Each row of a before or after table is a point. The points were changed in one or more steps. Then noise was added and the rows were shuffled. The steps act on columns, c1 being the first. Write out the steps. A step turns or swaps two columns, mirrors them in a line or flattens them onto one, adds a multiple of one to another, or multiplies or shifts one. Angles are multiples of 10 degrees, from the lower column toward the higher: turns from -170 to 170, lines from 10 to 170 but not 90. Use the fewest steps. Two steps may share a column if one is a turn and the other turns, adds or multiplies; they go together, in the order done. Otherwise the lowest column goes first.

Before, 11 rows:
[[  0  12]
 [-15 -41]
 [  1 -37]
 [ 24 -13]
 [-49 -44]
 [ 64  48]
 [  6 -40]
 [ 48  38]
 [  5 -10]
 [ 45  22]
 [ 12  -8]]
After:
[[ -2  11]
 [  2 -11]
 [  7 -44]
 [  6 -39]
 [  6 -36]
 [ -3  31]
 [  5  -7]
 [  2 -18]
 [ -8  39]
 [  0  13]
 [  7 -35]]
Steps: flatten c1 and c2 onto the line at 100 degrees

Before:
[[ 36  26 -11  -1 -19 -10]
 [ 47  20   0 -29 -18   8]
 [  4  16 -35  12 -22 -42]
 [-31  17   0  -4 -20 -32]
 [-13 -28 -25 -18  27 -17]
 [ 36  -2 -24 -36  22   2]
 [ 31 -12 -11  12  15  -8]
 [ 29   9 -20  -4  38  -1]
 [ 20  34  -4   2 -31  45]
 [ 55  -2   0 -14 -24   1]
 [ -3 -18 -23   2  31 -34]
 [-41 -13 -33  14 -23  -3]
 [  5  14  16 -21 -37  14]
 [ -9 -29 -29  20  25 -14]]
After (14 x 6):
[[  34   -6  -10   -2  -22   27]
 [ -11  -21  -21  -53   25  -24]
 [   8  -37  -38   38  -19   21]
 [   5   16   17  -65  -40   12]
 [  -3  -18  -30   62   24  -25]
 [  56   -1   -5  -42  -23   -4]
 [  45   10    1  -90  -17   20]
 [  21   50   -3    2  -33   27]
 [ -40   -7  -33   40  -23  -14]
 [  -4  -37  -23    7   33  -10]
 [  35    3  -20 -110   20   -3]
 [  28   -1  -19  -13   42    9]
 [  30  -14  -10   36   13  -12]
 [ -30  -31    1  -12  -18   24]]
Steps: mirror c2 and c6 in the line at 40 degrees; multiply c4 by 3

Before, 9 rows:
[[-31  -3  33 -17 -45 -26  31  25  48]
 [-37 -51   3 -15  -1 -18   1  32  39]
 [-17   0 -34 -22 -50   8 -13  48 -30]
 [ 24   5  33 -38 -53  13  19 -23  22]
 [ -4   7 -34  30  19  46 -43  -6   1]
 [-18  -2  -9 -24  17 -13  21  30  -6]
 [-38 -22  37 -19 -30 -22 -41  25 -19]
 [-19 -32 -16  25 -20  38   8 -19 -29]
 [ 11 -37  36  21  -1 -35  -7  15  13]]
After (9 x 9):
[[ -6   8 -34  28  15  45 -49  -6   3]
 [-20  -2  -9 -23  10 -13  10  30  -5]
 [-38 -20  35 -22 -20 -23 -66  24 -21]
 [-18 -34 -15  24 -14  39  -4 -19 -31]
 [-31  -2  33 -17 -32 -26   6  25  50]
 [ 25   7  32 -40 -39  15  34 -22  24]
 [-17   1 -35 -20 -38   7 -26  45 -26]
 [ 10 -34  36  21   2 -34   2  17  13]
 [-38 -51   2 -16   2 -16 -26  30  40]]
Steps: add 0.7 times c1 to c7; multiply c5 by 0.7

Before (14 x 14):
[[ -30   -7   19  -28  -36   42    4  -23    7    0   -8  -16   15    5]
 [  -2   -5   28   18  -26    4    2   22    4   41    7    7   30   -6]
 [  14   -9   16   21   -1   49  -24   22    3   65   -9    9   15   -4]
 [   4    2   19   28  -38   38    6   12  -16   -9   28   10   -5   -3]
 [ -40   25  -11  -21   30    9  -10   10   64  -10  -11    6    2   -8]
 [  20   27   27   23   -9   44    4   27   -8    4  -19  -30   13   13]
 [   1   21  -25   -5  -36   40   -2   28  -19   -2    0   12   30   48]
 [ -84   15   17  -19   24   17   -2    0  -16   -6  -11  -27   -7   19]
 [  11   19   22   -1    3    7    0 -121    8   61    6   25   -4   15]
 [ -38   21   33  -27  -45   31    2    6  -11    2   -7   11  -10   28]
 [  17   22    2  -23   22   23  -49   25  -18   10   -5    2   24    3]
 [ -37    6   -5    2  -43    8  -80   29    9   -1  -11    0   16   -5]
 [ -16   12  -45  -27  -42   -6   -3    3  -15   54  -10   10   -8    5]
 [   7  -15  -12   10  -17  -31  -26   29   26   -1   55    5  -38   42]]
After, 14 rows:
[[   7   42   14   -6  -18   53  -18   45   25   -1   55    1   -1   23]
 [  10   -3  -13   -2    4   12   -9 -121   10   59    7   31   19  -10]
 [  -2  -26  -22   30  -27   -8    2   25    5   43    7   14  -18   -1]
 [ -37    3  -29  -32  -45    8  -24    3  -10    2   -7   21   23  -32]
 [   4    3  -12   25  -37  -22  -17   19  -15   -8   27   16    2  -28]
 [ -38   -9   10  -22   31  -10  -11    8   62   -9  -13    4   22    1]
 [  18  -28   -1  -11   22   -9  -51   23  -19   11   -4    1   12   18]
 [ -38  -18    5    8  -43   -7  -65   27   10   -3  -11   -2   -2   50]
 [ -28  -11  -25  -22  -36  -17  -22  -24    8    1   -9   -9  -12  -34]
 [  16  -13  -12   27   -2  -28  -45   21    2   64   -9   12  -12  -15]
 [  -1  -38   25    9  -35   20  -39   27  -19   -4   -1    2    9  -42]
 [  22  -21  -36   29   -9  -11  -27   23   -7    4  -19  -18   22  -38]
 [ -86    1  -24  -24   24    8  -17    0  -16   -6  -10  -22   16  -17]
 [ -16    2   47  -30  -42    8    0    0  -15   54  -10   -6   15    5]]
Steps: add 0.5 times c13 to c4; turn c2 and c13 by 110 degrees; mirror c3 and c12 in the line at 80 degrees; turn c6 and c14 by -120 degrees; turn c7 and c14 by -40 degrees; add 0.3 times c11 to c8

Before:
[[ 29 -15 -24  47  16 -17  12   2  29 -11 -26  47 -23 -13  27  -4 -26   0
   -3 -15]
 [ -8 -20  -8 -26  15 -13 -30 -37 -25 -38  29  54  45   7  24  25   9  17
  -16  20]
 [ 15   1  -1  32  14  13  13  18  -2   8  -2 -18 -15  33  13  17 -45   0
   39   6]
 [-40 -53  -6   0  -6 -21 -30 -39  14 -20 -12  54  12  15  25  10   2  -3
  -12 -34]
 [-15  -5   0   7 -24  -7   2  17  21 -13  32 -16  -5 -22  27  12   5  44
   -8  51]
 [ 28 -18 -13 -42  32  18 -10  12  11  17  12  28 -73 -60  -5   9   5 -47
   -6   2]
 [ -4  15  18  20 -40  40 -18  38 -32  48  55   1 -12  31  11  16  -4  40
   22 -28]
 [ 18  -2  -9 -30  -9 -11  -5  39   5   8   5  71  -7  -2 -27 -28 -32   8
  -17 -20]
 [-46   0  -6  -3  19 -35  17  11  61 -38  26  41  24  29  -2  60  36  41
   -5  10]]
After:
[[ 29   6 -12 -38  16 -15  12   1  38 -29  31  47 -21 -12  27  -4  -8 -50
   -4 -15]
 [ -8   4 -19 -13  15 -13 -31 -37 -26  44 -29  54  44   7  23  26  -5   4
  -15  20]
 [ 15  10  -1 -15  14  13  13  16  21 -29   5 -18 -15  34  13  17 -40  -2
   39   5]
 [-15  27 -38 -14 -24  -7   2  16  16   4 -23 -17  -6 -21  27  11  16  56
   -9  52]
 [ 28  28  33  41  31  18 -10  13   7  22  -2  29 -73 -60  -6  10  11 -86
   -5   3]
 [ 19  30 -11  24  -8 -11  -5  39  20  18   6  71  -6  -2 -28 -28 -25 -10
  -17 -19]
 [-40  20   0 -14  -7 -21 -30 -39  11  12  20  53  12  14  26   9   9 -17
  -12 -34]
 [ -5  30 -25  23 -40  39 -18  38 -25 -47 -48   0 -12  31  11  16 -18  90
   22 -28]
 [-45  16 -38 -27  19 -35  17  10  35  27 -23  42  23  29  -2  60  63  38
   -4  10]]
Steps: add -0.7 times c8 to c2; turn c2 and c11 by -160 degrees; turn c3 and c18 by 60 degrees; multiply c18 by 2.5; turn c4 and c10 by -130 degrees; turn c9 and c17 by 30 degrees

Before:
[[ 29  11  23  13 -41  48   7   4 -34  59  29  31  15  31  39  39 -24 -33
  -47 -38 -19  -8 -24  26  21  12 -35  12 -47 -42  -2 -51  19 -27 -35  17
    1 -24  27  -1  -5 -38   4 -18   0  36  -7   5]
 [-28 -60 -32  11 -25  -4  -2 -14 -21 -16  -5  -8  -1  35   6 -11   9  -8
   21  36 -10  33 -28  -7   0  18  -2  47  22 -68  22  65  -5  10  -2  29
  -25  31  22  30 -17  15  -4  20  22   3  -7 -23]
 [ 36  19   5  33 -52  32 -18 -10 -21  31  26  51  18  37   1  10 -25 -20
  -46 -57 -16  -2   8  21  42 -30 -45 -10 -32  -7  15 -23  16 -49 -30   6
   11  -9  -4  24  12 -19  -7  22  27  72 -14 -11]
 [-23 -43 -15  -4 -23   4  -2 -40  -1   4   1 -50  11 -30  18 -16  24   8
   -1  32 -30  34  -4   6 -10  14  -1   0  28 -49  10  53 -27  39   1   9
    0  -6  -8  52  -4   7 -10  53  -5 -42 -31 -44]
 [-15 -29  -6  15  -6  34  12   3 -11  38 -12 -44 -14  10  35 -28  43   9
   13  30   2  46 -21   4 -26  11 -11  -6  15 -55  39  84  10  13  -4   4
  -11  16  -9  13   5  30 -25  53  29 -27   1  -7]
 [-75 -30  -3   1 -13   4  15  16 -18  15 -28 -10 -27 -38  -9 -22  47  23
   13  33  -7  38 -12  42 -10  20 -16  12  -7 -40   5  48   3  16 -17 -14
  -20   6 -17  21 -28  11  -3  21  54 -19 -33 -21]
 [-44 -35  -8 -15 -34  42   5 -28  23  -4  -1 -52   3  18  36  -7  29  16
    4  31  -4   9 -40  25  33   7 -58  25  26 -50   6  38  -9   7  -8   9
  -17   1  -3  22 -34  14  -1  22  59  -5   6 -10]
 [ 32  10   5  29 -42  23  19  28 -17  23   2  26  18  44  38  -4 -32 -26
  -39 -27  -6  -9  -6  48  45 -35 -27  10 -27   4  14 -67  39 -29 -59 -36
    6 -18   5  20  29   4  18 -14 -32  34 -10  -5]
 [  5  35  -6 -54   0  -3  30 -16 -65  38 -24  22 -13  -3   3  -1  14  -7
   14 -65  20   7  30 -23 -24  12 -15  26 -11  24   7 -10 -16 -30  25  -8
  -37  -2 -54  35 -28  22   3  -2  32  14  13  32]
 [  5  37 -32   7  13   5  17  22 -46  13   3  26   4 -40  29  -2  31   5
   25 -69   7   7  27 -15   3  22  26 -29  20  11  13   2 -21 -13   9  -2
    0   4 -46 -11 -50   2   1 -18  27  29  20  50]
 [-33 -11 -17 -26   3  47  35 -30 -17  -4 -50  -7   8  -9   5   0  35   9
   17  54 -13  35 -17  43 -18  19 -21 -15  40 -20  16  59  19  35   6   6
  -12  17  11  23 -20  -1   9  34  37  -6 -13 -23]
 [ 35  35 -47 -28  16 -14   5  -1 -45  15   4  15  -4 -34   7   9  27   1
   -8 -49 -15   7   8 -34  -3 -15  15  -6 -36  35 -13  12  -1  -6  26 -14
  -32  14 -17  -1 -13  21 -19 -17  46  12  -6  75]
 [ 14  19 -27 -20  -5 -11   8 -11 -56  21  11  51  -6 -10 -10  12  55 -23
   -8 -55  22 -29  14 -47   4   2  15 -35 -16  25  29  12 -23 -18  29  -1
  -22  13 -38 -12 -11  25   5 -45  47 -29  27  23]]
After (13 x 48):
[[ -17  -58   -6   15   -6   34   11    1  -47   38  -10  -45  -12   12
    34   19   44    8   17   31    2   45  -22    2  -26   15  -10  -10
    10   30   40   84   11   11   -2    5  -10   16   -8  -10   -8   28
   -25   54   33  -28  -21   -9]
 [ -75  -60   -3    1  -12    3   17   17  -31   15  -25   -9  -27  -36
   -12  -14   47   21   16   32   -4   36  -12   40  -10   20  -17  -33
    -4   31    6   47    3   15  -17  -15  -21    7  -18  -30   16   10
    -5   22   55  -18  -23  -22]
 [  36   37    5   33  -53   33  -18  -10    1   31   24   51   17   36
     1  -18  -25  -18  -46  -57  -16   -1    7   21   43  -29  -44    5
   -24   23   14  -23   18  -47  -30    5   11   -7   -4  -18  -19  -20
    -7   22   27   72  -11  -11]
 [  31   23   23   11  -41   48    7    6  -26   58   30   30   17   30
    39  -29  -25  -32  -48  -40  -18   -9  -23   26   22   12  -36    8
   -34   49   -2  -51   18  -27  -34   17    2  -26   26   -2    4  -40
     5  -19    1   38   27    3]
 [   5   73  -33    8   14    5   15   22   25   14    4   25    5  -41
    30   18   35    5   25  -68   10    6   27  -11    3   23   25   30
    13   41   12    1  -22  -10    8   -4    0    4  -43   -8   50    2
     1  -16   29   30  -12   50]
 [ -25  -86  -15   -4  -23    2   -3  -40  -46    4    3  -52   10  -30
    20  -16   23    6    0   34  -30   35   -2    7  -12   16    1  -19
    20   18   11   51  -28   38   -1   11    1   -6   -8  -50  -13    6
   -10   51   -8  -43  -25  -43]
 [ -26 -119  -30    8  -26   -6   -3  -15  -56  -15   -7  -10   -1   33
     7    3    9   -8   22   36  -10   35  -30   -9    2   19    0  -43
    14   42   25   64   -6   10   -3   27  -23   31   23  -35    9   14
    -5   21   25    4   21  -23]
 [   7   72   -5  -57   -2   -3   29  -18   44   38  -22   24  -13   -3
     3   11   15   -5   12  -67   18    9   30  -23  -24   15  -14  -16
    -7   53    7   -8  -16  -28   28  -11  -36   -3  -55  -43   14   20
     3   -3   32   15   24   33]
 [ -47  -68  -10  -15  -35   41    5  -25  -56   -5   -2  -54    4   19
    35    9   32   17    6   32   -4    9  -42   27   31    5  -57  -21
    19   -6    5   34   -7    7   -6    9  -15    1   -2  -35   26   12
     2   25   58   -5   15   -8]
 [  36   70  -49  -29   18  -16    1   -3   51   13    3   16   -3  -35
     6   -9   29    0   -7  -49  -15    6    8  -34   -3  -15   14    6
   -29   28  -11   12    0   -6   24  -15  -33   11  -15   -3   13   23
   -19  -15   46   12    0   75]
 [ -33  -23  -16  -25    5   46   33  -30  -15   -5  -50   -7    9  -10
     4   -9   35    9   18   52  -13   33  -17   41  -17   20  -21    4
    29   24   18   60   17   36    7    6  -12   17   10  -27   12   -1
     9   34   36   -6  -16  -24]
 [  31   20    5   28  -40   25   22   27   10   24    1   27   18   44
    39   -4  -32  -26  -37  -27   -7   -9   -7   49   47  -35  -30  -16
   -21   15   17  -67   39  -28  -61  -36    4  -19    4   -8  -37    4
    19  -15  -31   32    0   -3]
 [  13   40  -27  -19   -6  -11   11  -10   45   20   11   49   -4   -7
   -10   13   56  -22   -6  -57   20  -26   15  -48    6    2   11   44
   -12   46   28   12  -24  -19   26    0  -21   10  -35    7   11   27
     7  -47   46  -30   -4   23]]
Steps: multiply c2 by 2; turn c9 and c30 by -110 degrees; turn c16 and c47 by -130 degrees; turn c28 and c47 by 140 degrees; multiply c29 by 0.7; turn c40 and c41 by -160 degrees

Before:
[[-24  18   8 -10   8 -36  -3  -9  12   0  15 -30  23  62   8 -17  -4  12
   40 -13 -15 -14 -14 -14 -17   1  -4 -10   6  19  -1  -3  -9  -7  -8  16
   19  -8 -13 -10 -12  42  33  -2   3  -5 -24  10  23  25  24  31  22  -8
   -1  63  -4  -1  -6  11  26 -19  -8  16]
 [ 13  14  12  31 -25 -31 -13 -15   3  -1  23 -11  21   0 -11  -5 -21  11
   38 -20  10 -19 -49 -14  28   5  13  -2  24 -21 -35   0  28  -8  -9  -1
   -7  17   3  12 -14  12  36  41   6 -11  -3 -22  10  14  35  10  35  -6
  -15 -10 -24 -15  -9  13 -10 -13   3  27]
 [ 16  -5  -7  15  10 -34  -3 -10  -3  -6   0   6  26 -19 -14  -7 -48  21
  -24  -5   0  29 -15  39 -22  -3 -15  -9  28  -7  15  50   1 -24 -13  16
  -10  34  77 -35  20  11  32  30  14 -17 -29 -14  -3  32  -8  -8  21 -22
   -2  -6 -12 -17   3 -23  -1 -12  -4 -15]
 [  5 -24   4   7 -14 -31  -3   8  -3   4  -8   0  27 -17   9  40  23   8
   28  24 -11  14   6  16 -11  -1   6 -85  15  71   0 -12  -9 -19   4 -10
   -6  -5 -11   3  16  -6 -11   3  -2 -10 -22 -53  20  11  24  37  26  -7
   39  16 -22 -12 -16  -1   7  20   7  -9]
 [  1  23   0 -80  -6  77 -13   6  17  19  19  10  16  -9  -2  20 -47   5
   -5  16  18   6 -24  -5 -24 -30 -25 -11  23  54  17  -8  -7   5   9  -4
   27  -8  -1 -13 -44  -3 -16  50  16 -20 -19  14  19  -4  -8 -40   3  -8
   30  -3   9   0   0 -43   1  -3 -12  20]
 [ 30  18  -2  31  12 -15 -12   8  24  26  22  11 -10 -22  13 -19  13   0
   32  -2   9   8  -5  72 -24  -5 -21  -8  28  20  21 -25   3 -12   1 -68
   15  73 -23  15 -63  11  31  14 -16   4 -24  -7 -48  12  26  26   1 -14
  -21 -10  13  55 -15 -21  30  -5  -1  14]
 [ -2   6  -4  28 -13 -38 -15 -15  29  -4   6  -9  -9   0  -5   1  -4  -4
  -30   4  22 -25 -18   0   5 -31  -8  -5  12  -2   5 -25  -6  28   5 -10
   -3  -5   6  56  -1  -9   6  11   7  -3 -28 -62 -23   5 -25 -37  23 -18
  -13 -13  12  65  -7 -38  -6  -1  21  18]
 [ 11 -54  -1 -47   0 -35 -16  -3  17  20  17  13  14   0   4   5  16   8
  -39 -10  -9  31 -12  -4 -23 -23 -26  -4  26 -26  10 -22   6  12  -4  15
   20 -12  -3 -27 -10   1 -67  16  14 -18 -25  10  18   4  24  25 -44   9
   -7  20   1  -2 -31   0  -8  50   1 -13]
 [ 32 -13   5 -29  -7   1   6  19  62   8 -67   6 -53   6 -18  28 -23  27
   36 -14  -8   7 -11 -13   6 -16   0 -43 -37 -25  16 -16  11 -27   1   3
   25 -10  22 -26   0  -2 -16  20  -4  -7  14  10   4  -7   8  19  12   4
  -26  -3  12   7  -6   5  33 -17  21  15]
 [ 26  22  -9  29 -39 -31   6  79  -4  40  -8  -8   8 -21   7   0  12  34
   20  -1  42   9   2 -15  -6 -31  21  -4  16 -30  15  14   1  -3 -29 -23
    7   7 -23 -27  17  -8  14   5  -1 -19   6   7 -11  -6  26 -16  37  31
    7  44  12 -11 -10 -36 -25  31  22  29]
 [ 31 -18  -7  19  -1 -40  82  -7  20  -3 -52   6 -89 -17  10   8   9  29
   40 -19  -4  15  -5 -18 -24 -29  14 -69 -72 -21  20 -17   3 -26 -21   8
   23 -10 -12 -28  13  45  34  10   5 -15 -20 -44   5  -9 -17 -22   4  -8
   43  24  13 118 -39 -59  29 -21 -37  -9]
 [-15  21  45  23   9 -14  -1 -12  -1  18   7   8 -24 -15 -24 -11  24  28
    2 -22   7  28   6 -13  23 -27  14  -4  16 -24 -42  22  -4  22 -21  11
   -4 -12 -15  11  -7   7  26   5   5  -5   3 -68  19  13  29  31  27 -24
   14 -11 -16 -12 -10  -7 -41  26 -63  12]]
After:
[[ -2   4   6  27 -11 -35 -16 -15  29  -2  12  -6  55   0  -6   4  -9  -5
  -29   2  22 -24 -19   1   4 -34  -2  -8  10  -3   7 -23  -6  29   6 -13
    2  -4   3 -15   0 -14  10   9   4  -6 -30 -58 -24   2 -27 -36  19 -18
   -9 -14  12  63  -4 -32  -9  -1  23  19]
 [  0  19   6  -9   9 -33  -8  -5  13   2  17 -28 -15  62  10 -17  -6   9
   36 -10 -13 -18  -9 -12 -21   2  -4 -11   6  21  -1   1  -8  -6 -10 -18
  -27  -7 -13 -23 -14  46  29   2   7  -4 -23   9  26  26  22  28  25  -5
   -3  57  -2   2 -12  13  20 -20 -10  18]
 [  4 -27   6   6 -16 -29  -4   7  -5   4 -13   1  -3 -14   9  38  24   8
   27  20 -10  19   2  15  -7  -3   4 -85  13  70  -1 -10  -7 -21   4   4
   16  -5 -15 -35  15  -5 -13   2  -4 -13 -25 -50  13  12  23  39  25  -4
   35  17 -23 -12 -20  -5   8  20   3  -6]
 [  4  -4 -22  13  11 -35  -7 -11  -5  -3   4   0 -39 -17 -17  -7 -46  27
  -26  -7   0  29 -19  38 -28  -7 -21 -12  26 -13  11  40  -5 -26 -11 -34
  -43  38  75 -11  20  11  32  29  17 -20 -33 -15  -2  29 -11 -10  26 -24
   -6 -11 -15 -16   5 -23   0  -9  -4 -19]
 [ -3  23   6  29  13 -15 -13   3  25  30  18  12  20 -18  10 -22  14   2
   33  -4   7  14  -7  72 -23  -5 -22  -7  27  23  21 -22   5 -12   4 -62
   43  74 -23   7 -63  13  32  15 -22   6 -27  -7 -48  14  28  24   1 -14
  -22  -9  12  59 -18 -20  35  -4  -2  16]
 [  0 -14  14 -30  -7   1   7  21  62   9 -68   8  -5   6 -18  25 -24  29
   33 -13  -4   6 -15 -14   8 -17  -3 -44 -33 -23  19  -8  14 -28   0  43
   24  -8  22  77   1  -1 -17  17  -3  -2  14   6   6 -10   8  20  18   2
  -23   0  11  11  -5   5  34 -14  20  13]
 [  0 -54   5 -47   4 -37 -18  -4  16  16  14  16 -28  -3   5   9  17  10
  -37 -12 -13  29 -15  -2 -25 -24 -29   0  23 -29   7 -18   9  12  -2 113
   49 -10  -4  -4  -7   3 -68  16  16 -21 -26  13  18   9  26  21 -46  10
   -3  26   1  -4 -27   2  -8  52   1  -7]
 [  3  21  17  19   9 -16  -2 -14  -3  15  10   7  22 -16 -25 -10  27  27
   -2 -21   8  30   5 -13  22 -20  14  -4  19 -19 -43  37  -5  16 -18 -35
  -31  -9 -12  21  -8   4  30   9   2  -4   5 -70  20  14  28  27  22 -21
   17  -9 -14 -11 -14  -2 -36  28 -61  12]
 [ -1  18  -9  29 -36 -28   7  76  -5  38  -8 -14 -28 -18   6   3  14  30
   22   2  44   6   3 -12  -2 -29  20  -5  11 -31  14  11  -1  -4 -27 -26
   11   5 -23   6  16  -4   8   6  -2 -19   4   6 -13  -9  24 -19  36  26
    9  46  15 -12 -10 -44 -23  30  23  31]
 [  2  11   8  34 -27 -31 -14 -16   0   1  21 -13   4  -2 -11  -8 -22  13
   35 -18  13 -22 -52  -7  29   3  12  -4  27 -22 -39   8  29 -11  -8 -50
  -31  12   6 -33 -15  11  37  42   5 -13   0 -19   7  10  32  13  36  -3
  -12 -11 -22 -16  -7  11 -16 -15   7  23]
 [ -2 -20   0  22   0 -39  85  -6  21  -4 -57   8   4 -21   6   5   7  31
   34 -21  -2  14  -3 -19 -20 -26  12 -70 -73 -24  19 -20   0 -29 -22 -15
  -21  -2  -9 121  10  40  35   4   7 -10 -18 -45   8 -13 -20 -20   1 -10
   48  22  17 117 -40 -58  32 -21 -35 -10]
 [  1  24   3 -80  -6  81 -21   7  16  18  19   5 -18  -3  -3  20 -49   5
   -7  22  21   5 -21  -6 -20 -29 -27  -9  23  55  18  -6 -11  -3  11  42
   28  -9  -1 -12 -38  -2 -20  47  13 -20 -21  16  21  -3 -11 -40   3  -5
   33  -5   6   6   1 -42  -2  -7  -5  22]]
Steps: multiply c1 by 0; turn c3 and c32 by 30 degrees; multiply c3 by 0.7; turn c13 and c40 by -110 degrees; multiply c40 by 1.3; add -1.5 times c43 to c37; turn c36 and c37 by -60 degrees
